Every row gives one point. Before rounding, the points of a table are all equally far from one centre. They may lie mostly on one side of it. Write the centre, to within rounding.

Points, 10 rows:
41, 15, 10
-15, 32, -32
30, 60, 8
-13, 49, -27
-14, 0, 4
-23, 30, -23
-7, 26, -36
45, 32, -11
-2, 58, 23
-25, 48, 5
Centre: 8, 30, -1

Points, 11 rows:
7, -33, -17, 24, 23, 19, 35, -11
20, -19, 11, 14, 55, -13, -1, -38
18, -20, 17, 23, -8, -7, 12, 12
17, 0, 0, 2, 41, 22, 13, 31
12, -18, 2, 26, 49, 2, 3, -31
-17, -35, -22, -19, 22, -38, 24, 19
2, -52, 14, 4, 13, -31, 14, 10
20, -15, 2, 15, 45, 23, 44, 7
16, -45, 6, -7, 33, 6, 26, 33
-16, -6, 20, -21, 45, 36, 60, -28
41, -31, 10, -4, 22, 26, 12, -51
Centre: 5, -9, 6, -28, 18, -2, 21, -16

Points (21 x 14):
10, -4, 4, -12, 10, 32, 15, -50, -3, -14, -33, -8, 24, -9
-19, 31, 41, -5, 7, 4, 49, 6, -23, -17, -40, -6, 20, 15
17, 14, 18, 3, -19, 5, 60, -21, -39, -21, -29, -26, 15, -7
11, -4, 42, -3, 7, 8, 0, -1, 8, -31, -40, 6, 5, -29
23, 17, 10, 6, 10, -1, 36, 0, -15, 3, -58, -12, 17, -39
3, -13, 22, 16, -16, -20, 39, -20, -22, -7, 10, -2, 13, -19
-18, 3, 26, -15, 1, 21, 28, -14, -15, -45, -37, -5, 18, -41
-5, 35, 13, -3, -3, 22, -3, -15, -5, -55, -32, -8, 18, -29
-23, 25, 20, -12, -20, -3, 4, -9, -22, -44, 5, 14, 19, -10
17, 46, 43, 21, -10, 13, 46, 2, -20, -2, -46, -10, 3, -12
-18, 40, 33, -27, -34, 5, 43, 20, -17, 11, -30, 1, 39, -11
-20, 4, 20, 0, -3, 5, 58, 26, -20, -15, -16, -36, 11, -18
-18, 30, 22, -5, 18, 26, 30, -42, -15, 13, -43, -28, -1, -14
4, 11, 4, 1, -21, 8, 46, -22, -24, -8, -31, 18, 7, 30
-18, 18, 14, -5, 6, 9, 8, -5, -4, -59, -14, -1, 19, -13
-36, 15, 36, -11, 13, 20, 52, -9, -2, 8, -49, -21, 15, -17
26, -4, 7, 3, 15, 15, -2, -25, 15, -13, -8, -16, 12, 4
12, 22, 35, 11, -17, 40, 25, 9, -22, -22, -28, -2, 53, -18
-15, 13, 29, -10, -4, 47, 29, -11, 7, -15, -47, 26, 7, -8
-6, 27, 54, -4, -41, -10, 0, -5, -17, 8, -34, 23, 11, -20
-9, -4, 41, -4, 11, 16, 2, -7, -34, 0, -4, -36, 18, 12
Centre: -9, 16, 15, 1, -20, 10, 16, -7, -6, -1, -25, -13, 14, -10

Points (30 x 24):
9, 29, -21, -8, -22, -6, -41, -14, 1, 11, 57, 11, -6, 1, 17, 12, 15, -20, -20, 16, 7, 0, -26, 0
13, 33, -16, 9, -10, 3, -45, -37, 19, 3, 25, -4, -37, 3, -3, -11, 7, -37, -15, 33, -1, 6, -23, 18
4, 44, -20, 24, -31, -19, -14, -1, 9, -10, -18, -6, 10, -4, 17, -23, -3, 11, -16, 14, 2, 38, -18, 12
-22, 19, -26, 9, -18, -12, -18, -24, -5, -29, 0, -32, 13, -21, 2, -36, 18, -15, -13, 24, 6, 3, -2, -1
9, 57, -8, 19, 0, 0, -30, -26, 2, 2, 24, -8, -25, 22, 15, -23, 23, -27, -44, 17, 38, -10, -11, -16
-5, 58, -16, 13, -4, -30, -21, -3, 10, 16, 15, 1, -11, -9, -8, -18, 0, -30, -24, 43, 45, 12, -27, 12
-1, 38, -7, 13, 1, 13, -24, 20, 26, -23, -2, -10, -20, 3, 28, -27, -4, -35, -17, 16, 9, 1, -25, 17
-16, 22, 16, 16, -8, -14, -47, -7, 18, -3, -12, -29, -17, -23, -11, -17, 18, -48, -8, 19, 11, 3, -21, 11
21, 48, -4, 2, -17, -6, -18, -13, -12, -17, -30, 7, -34, -19, 9, -14, -13, -24, -7, 34, 15, 20, -24, 11
21, 0, -25, -35, -13, 2, -27, -5, -22, 10, -9, -20, -27, -10, -9, 8, -5, -15, -22, 17, 1, 18, -23, 20
-13, 33, 12, 16, 12, -2, -19, -29, 9, 1, -6, 16, -31, 6, -11, -23, 19, -45, -46, 2, 11, 14, -54, 6
14, 45, 1, -25, -8, -6, 1, -18, 7, 20, 11, -41, -17, 9, 22, -23, -4, -19, -13, 32, 2, 24, -6, 8
12, 24, -3, -27, -20, -3, -26, -18, 24, 6, 16, -25, 12, -9, -2, 16, 7, -48, -26, -5, 10, 20, -28, 20
3, 8, -29, 13, 18, -13, -21, -15, 12, -13, -2, -34, 6, -8, -3, -24, 22, -56, -32, 14, -2, 15, -30, 5
17, 16, -4, 4, 13, 12, -30, -31, 32, -16, 14, 4, -20, -21, -16, -21, -5, -46, 1, 16, 27, 10, -34, 0
23, 39, 17, 14, -14, 5, -41, -12, 8, 4, 5, -25, -8, 4, -10, -22, 9, -47, -45, 42, 31, 7, -27, -4
10, 27, -3, 32, -8, -14, -37, -31, 0, 2, 20, -26, -31, -3, 6, -27, -19, -38, -23, 36, 34, 5, -16, 10
-1, 24, -21, 20, -16, -10, -27, -34, 2, 7, 0, 13, 5, -7, 15, -16, 6, -26, -45, 43, 43, 33, -24, 6
-11, 26, 23, 5, -7, -38, 2, -14, 28, 1, -1, 19, -18, -10, 0, -5, -15, -34, -16, 27, 14, -6, -38, -10
19, 30, -11, 7, 7, -7, -9, -46, -19, -20, 18, -1, -27, -2, 4, -24, -13, 0, -14, -3, 17, 33, -42, 27
21, 21, -27, -11, -12, 0, -38, -23, 20, -16, 19, -6, -4, 7, -6, -9, 37, -37, -10, 29, 8, 11, -39, 14
14, 3, 8, -21, 6, 13, -42, -19, 22, 0, -20, -13, 22, 1, -4, -14, 14, -15, -33, 13, 32, 28, -7, 4
3, 37, -11, 24, 5, 19, -4, -42, 28, -7, -24, -7, -10, -7, 8, -21, 8, -29, -25, 7, 30, 0, -47, -5
-2, 31, 1, 14, 20, 6, -32, -27, -27, 1, 14, -12, -31, 10, -6, -2, -33, -38, -33, 32, 3, 23, -30, 3
6, 31, -1, 27, 6, -9, -60, -30, 3, 2, 16, 2, -37, -1, 11, 12, 3, -39, -22, 12, 10, 27, -34, -11
-7, 39, -13, 8, 3, 17, -15, -13, 12, 8, -2, -22, -37, -31, 14, -11, 7, -54, -20, 16, 32, -4, -9, -3
2, 19, 14, 6, -15, -1, -21, 4, -1, -4, 9, -19, -11, -32, 35, -13, -17, -48, -18, 29, 30, 25, -34, -2
-4, 22, 23, 4, 5, 4, -29, -25, 18, 6, 1, -10, -16, 2, 30, -29, -15, -36, -6, 35, 43, 20, -14, -10
-6, 32, 13, -15, 11, -12, -29, -28, 11, 16, -4, -1, -25, -7, 4, -39, 3, -24, -26, -6, 31, 2, -41, 34
-5, 48, 1, -18, -15, 2, -46, -35, -1, 5, -25, -27, -16, -16, -16, -24, -1, -21, -20, 5, -7, 23, -33, -4
Centre: 4, 22, -2, 5, -4, -4, -14, -11, -4, 3, 6, -6, -7, -1, -3, -10, 5, -16, -19, 6, 14, 11, -21, -6

Points (27 x 24):
-31, -17, -21, -15, 11, -35, 4, -21, -4, 18, 31, -14, -12, -14, -21, -31, -22, -39, -23, -1, -4, -10, -12, -38
-26, 3, -16, -19, -9, -36, 15, -18, -10, -6, 45, -6, 3, -15, 11, -26, -4, -12, 0, -10, -25, -25, 8, -41
-36, -21, -2, 28, 2, -32, -5, -37, 5, 24, 43, 8, 7, -27, -16, -35, -12, -20, -28, 14, 5, -27, 0, -25
-31, 8, -16, -9, 22, -30, -8, -13, -25, 17, 32, -12, 2, -2, -7, -15, -6, -33, -4, -24, -35, 6, 16, -32
-30, 0, 4, 0, 19, -14, 23, -26, -8, 8, 30, 14, 6, -21, -7, -44, -17, -30, -40, -11, -1, -4, 23, -37
-30, -5, 9, 12, 6, -32, -1, -25, -6, 25, 35, -9, -31, 8, 12, -23, -2, -13, 11, -11, -28, -27, 17, -48
-20, 2, -1, 3, -17, -39, 5, -23, -23, 28, 42, 4, -3, -12, 24, -19, 9, -29, 4, -9, 10, -27, 4, -34
-17, 11, -5, -1, 9, -30, 14, -44, 5, 19, 4, -5, 17, -9, 22, -45, -8, -31, 11, -15, -22, -49, 8, -16
-45, -10, -1, -17, 27, -33, -7, -30, 17, 10, 53, 6, 16, -26, -4, -9, -12, -13, -26, 29, -19, -14, 1, -2
-29, -14, 5, -30, 9, -23, -8, -49, 14, 26, 45, -16, 2, -19, 10, -38, -3, -12, 8, -3, -6, -25, -9, -12
-44, -7, -21, -22, 12, -34, 5, -33, 16, 29, 35, 3, -17, -28, 4, -17, -11, -35, 2, -12, -32, -41, 3, -21
-34, -9, 12, -5, 12, -41, 1, -18, 6, -22, 43, 17, 6, 3, 5, -27, -15, -41, -13, 20, -6, -38, -7, -18
-29, -6, -20, 1, -10, -41, 2, -35, 2, 12, 49, 4, 26, -25, -8, -35, 8, -18, 1, 3, -1, -31, 33, -9
-42, -11, -5, -2, 21, -43, 0, -2, 7, 16, 40, 26, 4, -11, 5, -23, -39, -23, 1, -22, -4, -34, 23, -7
-33, -13, -3, -17, 18, -15, 12, -22, 5, 14, 40, -7, 10, -16, 17, -31, -2, -12, -2, 19, -14, -51, 2, -42
-34, 9, -16, 0, 12, -28, -13, -12, -1, 5, 26, 4, 18, -20, 15, -21, -36, -53, -26, 4, -7, -48, 7, -17
-33, 11, -43, -6, 1, -36, 24, -22, -14, 14, 20, -2, 15, -9, 12, -22, -11, -32, -5, -19, 1, -40, -8, -29
-53, -8, -18, -24, 30, -18, 10, -31, 7, 4, 60, 1, -1, 6, 2, -26, -5, -23, 15, -9, -3, -38, 25, -15
-40, -1, -6, 6, 5, -58, 0, -5, 18, 3, 29, -3, -9, 3, 3, 8, 11, -29, -12, -14, -25, -34, -9, -33
-38, -20, -23, -9, -21, -21, 8, -21, -30, 22, 43, 17, -34, -1, 11, -24, -18, -25, -12, 13, -13, -16, -1, -10
-25, -1, 5, -4, 10, -44, 22, -27, 7, 32, 21, -6, 18, 1, 27, -25, -1, -17, 10, 9, 12, -46, -4, -23
-19, -1, -32, -29, 4, -32, 2, -23, 7, 19, 36, 37, 10, -21, -24, 14, -19, -47, 18, 8, 3, -13, 5, -18
-35, -21, -7, -1, 42, -17, 30, -17, 3, 19, 36, -14, 5, -17, -5, -29, -18, -19, -2, 3, 0, -16, 7, -42
-41, -7, -1, -2, -18, -34, -15, -42, -6, 14, 52, 20, 7, -12, -13, -36, -2, -19, 3, 16, -18, -34, -5, -17
-54, 7, -35, 1, 0, -14, 9, 0, -6, 12, 38, -16, 8, -21, 10, -44, -25, -19, 3, -2, -12, -23, -1, -16
-42, -7, -11, -12, 11, -41, 7, -21, -14, 46, 54, -2, 0, -3, 10, -16, 7, -31, -6, -8, 0, -7, 11, -16
-44, 9, -14, -9, -7, -30, -15, -19, -28, 10, 49, 23, -2, -19, -25, -27, -2, -11, 5, -8, -15, -17, 18, -26
Centre: -16, 7, -9, 4, 5, 0, 2, -20, 14, 11, 17, 8, -7, 3, -8, -5, -5, -16, -5, 1, -2, -17, 6, -2

Points, 29 rows:
10, -30, -8, 30, 20, 1, -16, -18, 27, -16, -13, 1, -8, 4, -15, 28, 5, -12, 44, 6, 24, 14, 33, 6
-7, -23, -18, 31, 7, -14, 13, 2, 20, 7, -9, -2, -10, 13, -12, 12, 18, -8, 17, 10, 47, 27, -8, -10
7, -34, 2, 10, 6, -3, 7, -3, 51, -27, -17, 6, 2, 16, -5, 18, 18, 3, 37, -1, 35, 16, 10, 20
-2, -30, -15, 5, -6, 5, -12, 14, 22, 0, -22, 1, -25, 17, -24, 34, 4, 2, -6, 5, 25, 12, 18, 22
35, -25, -29, 30, 35, 4, 5, -14, 14, 16, -12, 12, 5, -9, 6, 25, 10, -1, 18, 11, 29, 18, 4, 17
10, -9, -9, 37, 12, -11, 6, 17, 35, -18, -6, 1, 19, 9, -17, 18, 9, 13, 36, 1, 30, 41, -2, 16
21, -32, -11, 49, -7, -22, -18, -5, 37, 1, -19, 2, 9, 16, 1, 10, 5, 15, 6, 15, 23, 22, -13, 9
-1, -31, -18, 29, 6, 4, 23, -1, 34, -25, -10, -3, -14, -1, -12, 26, 4, -6, 12, 10, 46, 24, -8, 10
-1, -34, -34, 25, 12, 5, 4, 1, 5, 14, -12, 4, -10, 14, -25, 5, 6, 5, 30, 20, 11, 18, 1, -8
17, -21, -2, 35, -11, 11, 10, -4, 11, -3, -14, 6, -21, 13, -18, 19, 9, -17, 27, -11, 45, 25, 8, 2
4, -43, 10, 8, -3, 10, 10, 15, 19, 1, -5, 22, -16, 8, -20, 10, 17, 15, 18, 15, 43, 17, 20, 4
5, -36, -21, 34, 16, -6, 13, 9, 22, 19, -4, -10, -16, 1, 0, 34, 4, 1, 29, 7, 31, 22, -3, 3
20, -23, -19, 30, 13, -12, -1, 8, 37, 4, -6, 15, -8, 27, 9, 12, 8, 9, 31, 3, 45, 11, -4, 17
-17, -11, -17, 14, -4, 12, -4, -5, -13, 2, -17, 15, -19, 15, -6, 9, 7, 3, 38, 29, 23, 22, 13, -2
16, -11, -8, 48, 17, 11, 2, 7, 32, -4, -12, 7, 1, 1, -23, 28, 21, 16, 29, 5, 31, 20, -3, 19
-7, -12, -5, 32, 2, -16, 4, -10, 27, -16, -22, 0, -17, 0, -11, 15, -1, 10, 6, 22, 49, 20, -1, -31
10, -11, 14, 26, 5, -2, -18, 8, -2, -18, -5, 22, 5, 19, -22, 11, 1, 4, 20, -6, 60, 13, -2, 23
2, -25, -4, 28, -3, 3, 29, 20, 37, 0, 0, 15, -9, 13, -23, 18, 22, 7, 29, 13, 29, 0, -8, -11
24, -40, 3, 28, -1, -12, 23, 23, 14, 4, -34, 3, 5, -1, -18, 9, 13, -4, 15, 19, 43, 33, -4, 9
20, -16, -14, 36, -9, -9, 7, 27, 44, -14, -15, -1, -3, 28, -15, 21, -2, -7, 26, 24, 40, 13, 5, 18
10, -41, -4, 28, -4, 1, 11, 10, 31, -11, 1, -2, -22, 21, -4, 28, 2, 7, 20, 22, 37, 32, 2, 5
1, -34, -4, 16, 1, -2, 6, 17, 27, 2, -12, 18, -28, 13, -12, 13, -4, 13, 37, 25, 43, -7, 7, 24
25, -20, -17, 32, 11, 0, 20, 4, 19, -18, -15, -15, -8, 5, -12, 27, 13, 8, 35, 30, 40, 32, 12, 7
4, -34, -19, 31, 13, -22, -3, 17, 5, -28, -17, 6, -2, -2, -10, 15, 6, 16, 13, 14, 56, 10, 13, 13
18, -19, -4, 28, 30, -11, 18, 9, 3, -14, -14, 27, -9, 15, -9, 42, 9, 9, 13, -14, 24, 24, -12, 12
17, -24, -15, 31, 20, -5, 11, -1, 16, -4, -41, 2, -1, 22, -5, 24, 27, -6, 14, 14, 45, 9, 0, 8
27, -17, -3, 13, 3, -4, -5, 17, 37, -7, -14, 1, 7, 16, -34, 24, -7, -5, 35, 29, 45, 5, -12, 30
1, -17, -27, 11, -10, 3, -13, 13, 22, -4, -9, -13, -21, 3, -27, 24, 24, 0, 29, 22, 19, -11, 13, 21
25, -27, -7, 34, -7, 2, 2, -11, 8, -25, -29, 1, 3, 31, -6, 25, 2, -5, 32, 11, 44, 17, -11, -1
Centre: 16, -6, 8, 11, 4, -8, 4, 5, 11, -10, -10, 1, 3, -4, 1, 9, -7, -3, 11, 12, 9, -1, 3, 5
